Each row of a before or after table is a point. The points were changed in one or more steps. Then noise was added and the rows were shuffled. The steps act on how far a point lies along the listed directions, d1 being the first. Name the steps. A step turns or swaps two directions, mirrors them in a line or flattens them onto one, adds a multiple of one to another, or multiplies one. Angles are multiples of 10 degrees, from the lower direction toward the higher: turns from -170 to 170, lines from 10 to 170 but not 90. Use the fewest steps. Two steps may share a direction if one is a turn and the other turns, adds or multiplies; they go together, in the order done. Otherwise the lowest direction goes first.

Directions:
(1): [ 35 -10 -44]
(2): [-32 -44 -15]
(3): [-32  34 -32]
Before, 11 rows:
[[ 27 -41 -18]
 [ 14 -17  39]
 [ 33  21 -29]
 [-11  21  24]
 [ -8  20 -12]
 [  5  24  33]
 [  2   4   4]
 [ 21 -20 -24]
 [ 12 -47  -3]
 [ 44  -4  23]
 [-16 -43   2]]
After (11 x 3):
[[-64  14  32]
 [  4 -21   5]
 [-62  -1  48]
 [ 59  -4 -63]
 [ 51  32 -22]
 [-11  -2   2]
 [-33  50  20]
 [ 30  24  31]
 [ -8  29 -47]
 [ 40 -36 -89]
 [ 71  13 -71]]
Steps: multiply d1 by 2.5; turn d2 and d3 by -140 degrees

Directions:
(1): [ 23  36  53  55  20  10  16 -12]
(2): [ -5 -53  22  35 -24 -24  18  51]
(3): [  0  57 -36  25 -33  -5 -13  47]
Before (11 x 8):
[[ -3 -36 -26 -50  -3  -7  -7 -20]
 [ -3  22 -46   6 -23  -6  -9  39]
 [  9  -8  -2 -16  -6  -8   8  -1]
 [  9   1  15  18   8  -1 -11  -5]
 [ 19   8  39  52  -7  -8  18  21]
 [-12 -29 -15 -27  -2   2  -2   0]
 [ -5  28 -25  -1  -1   4  -5   7]
 [ 14  35   5  41  -9  -1   4  15]
 [-21  11 -58 -61  28  19 -18 -32]
 [  3  22  -1  -1  14  12  -9 -37]
 [ -9  -9 -35  -4 -24  -2  13  23]]
After:
[[ -6 -23 -23 -11 -11  -3  -2  14]
 [  9  -2  21  28   3  -7  12  -1]
 [-13 -20 -19 -13 -11  -2  -1  14]
 [ 10  62 -22 -20  27  31 -25 -66]
 [  8   3  19  23   7  -6 -10  -6]
 [ -3   0 -43 -40  -8  -1 -16 -13]
 [ -9 -35 -20   0 -27  -8  16  27]
 [-11  90 -91 -91  52  51 -38 -84]
 [ -7  26 -20 -20  15  12  -7 -24]
 [ 12  -5   0 -13 -10  -9   6   4]
 [ 13 -47  61  68 -19 -27  29  47]]
Steps: flatten d1 and d3 onto the line at 170 degrees; multiply d2 by 2.5

Directions:
(1): [ 31   5  43  26  23  11   8 -51 -43 -24 -58 -20]
(2): [ 43 -22  -2 -36 -33  39 -17 -62 -11  22  45  13]
(3): [-23 -52  57 -32 -11   4 -27  25  -6  24 -39  43]
(4): [-19 -66   7  27   5  -8 -37  -4  -2 -59  38 -33]
(5): [ 47 -32  33  35  18  28  56  28  41   8  21  10]
(6): [  1  19  29   8 -44 -33 -12 -38  80 -21 -17   3]
Before:
[[ 33 -35 -20  29  40  15  42  35  35 -13  88 -27]
 [ 22 -57  68 -11  -6  20  11  12  19  50 -15  33]
 [ 27  21   5  37   3  26  63  21  27  39   5  -4]
 [-71   0 -37   7 -18 -26 -51  40   6 -17 -28  18]
 [  6  -4  74  47 -12 -37  13 -13  52 -51 -55  -9]
 [-12 -21 -13  11  47  11  21  59  16   6  22   7]
 [ 59   7 -25  29   3  23  27  19  13  -1  29 -19]
 [-53  -9 -45  -1 -46 -29 -31 -29  15 -35  47  -9]
 [  7 -62   6 -23 -26   7 -47 -71 -30 -26  26 -34]
 [ 24 -43  95   8   4  -7  -3 -32  -2   0 -73   7]]
After, 10 rows:
[[ -8 -39  69  13   0 -17   4  19  50  13 -26  10]
 [-26  19 -28  21  -9 -15  -7 -60 -57 -48  -7 -32]
 [ 53 -29  19   9  19  37  10 -26  17  -1  28   6]
 [-48 -14 -28  25  37 -57  -2  33 -23 -58  -4 -66]
 [ 53  19   4  33 -12   6  19  20  43  -3  -7  -6]
 [-24  -6 -13 -28 -70 -38 -42 -18  74 -16  41  14]
 [ 66  -7  31  48  32   8  42 -32  47 -29  27 -40]
 [ 24   8  31  20 -32   9  37   1  49  47  -6  14]
 [  6 -28 -35  -6 -18  42 -54 -53 -63  -2   3  12]
 [-46 -29  -2 -14 -30 -55 -25  59  62  15  28  17]]
Steps: turn d1 and d2 by -160 degrees; multiply d3 by 0.7; turn d3 and d4 by 30 degrees; turn d5 and d6 by 40 degrees
